Each row is a point. The ring and each string are closed loops that go straight from each point to the next, and from the last back to the first. Before rounding, they use only three directions, however many columns there are. How many times does the string pass through the ring? Passing back the other way cancels.
In the rows, 100 means zero.

Ring (8 x 4)
134  85  142  63
151  133  113  114
143  149  92  143
95  137  68  170
53  96  56  155
48  55  49  109
73  29  75  52
99  38  122  35
String (20 x 4)
144  171  100  169
87  127  121  157
88  96  97  120
105  105  65  122
95  125  19  162
98  112  5  145
96  91  51  114
71  73  85  107
34  40  89  95
39  13  56  61
77  7  32  27
116  48  44  45
114  60  75  57
97  76  99  88
81  41  179  47
90  56  188  57
106  85  129  87
128  103  94  97
169  138  80  110
195  182  72  144
Times through: 0

Ring (6 x 9)
160  123  63  112  113  141  96  92  142
149  153  102  93  137  134  90  71  139
102  153  124  73  147  115  82  62  114
47  95  98  79  118  96  84  94  71
75  62  65  109  90  107  99  125  75
122  71  42  123  86  127  102  125  107
String (26 x 9)
109  34  32  139  64  120  114  154  84
122  78  65  122  91  124  107  125  100
115  93  68  109  103  122  98  108  106
112  86  40  108  98  125  90  106  114
136  66  17  130  79  134  101  127  120
148  68  41  138  79  135  113  136  114
131  84  64  123  94  127  107  121  108
113  90  60  109  101  123  96  108  107
101  79  41  107  95  120  90  110  105
96  35  19  130  66  118  104  145  86
90  34  43  131  68  112  111  151  73
104  79  82  114  97  115  106  122  87
95  97  80  99  110  115  93  102  97
82  99  75  90  113  111  86  95  95
21  73  74  76  108  89  77  100  60
6  70  96  74  109  80  82  105  43
70  90  107  95  111  101  98  109  72
92  103  94  95  115  112  94  99  92
58  102  85  78  120  102  79  87  85
12  88  89  64  119  85  72  87  59
5  71  94  72  110  80  81  103  44
81  84  98  103  104  106  102  115  76
95  97  85  99  110  114  95  103  94
72  82  67  95  103  107  88  106  85
71  68  54  101  94  108  90  115  83
81  42  37  120  75  111  101  138  78
Times through: 5
String (19 x 9)
152  110  33  112  106  141  88  93  145
132  121  59  99  117  132  85  84  133
117  115  82  98  118  123  91  91  114
141  153  79  86  138  135  79  61  147
154  173  109  84  149  136  84  55  150
154  165  132  93  145  132  97  69  134
131  142  117  93  134  125  95  80  119
118  133  103  90  130  122  90  80  116
114  152  100  76  142  123  77  60  128
159  190  126  78  160  137  82  44  155
181  166  117  103  140  143  100  72  151
147  124  96  110  118  131  103  97  123
130  120  75  101  118  129  91  89  125
141  116  54  106  112  135  89  91  135
144  104  31  112  103  139  88  97  139
118  104  62  103  109  125  91  97  116
128  100  77  113  105  126  102  109  110
155  87  55  131  91  137  110  123  122
166  91  30  131  90  144  103  116  139
Times through: 1
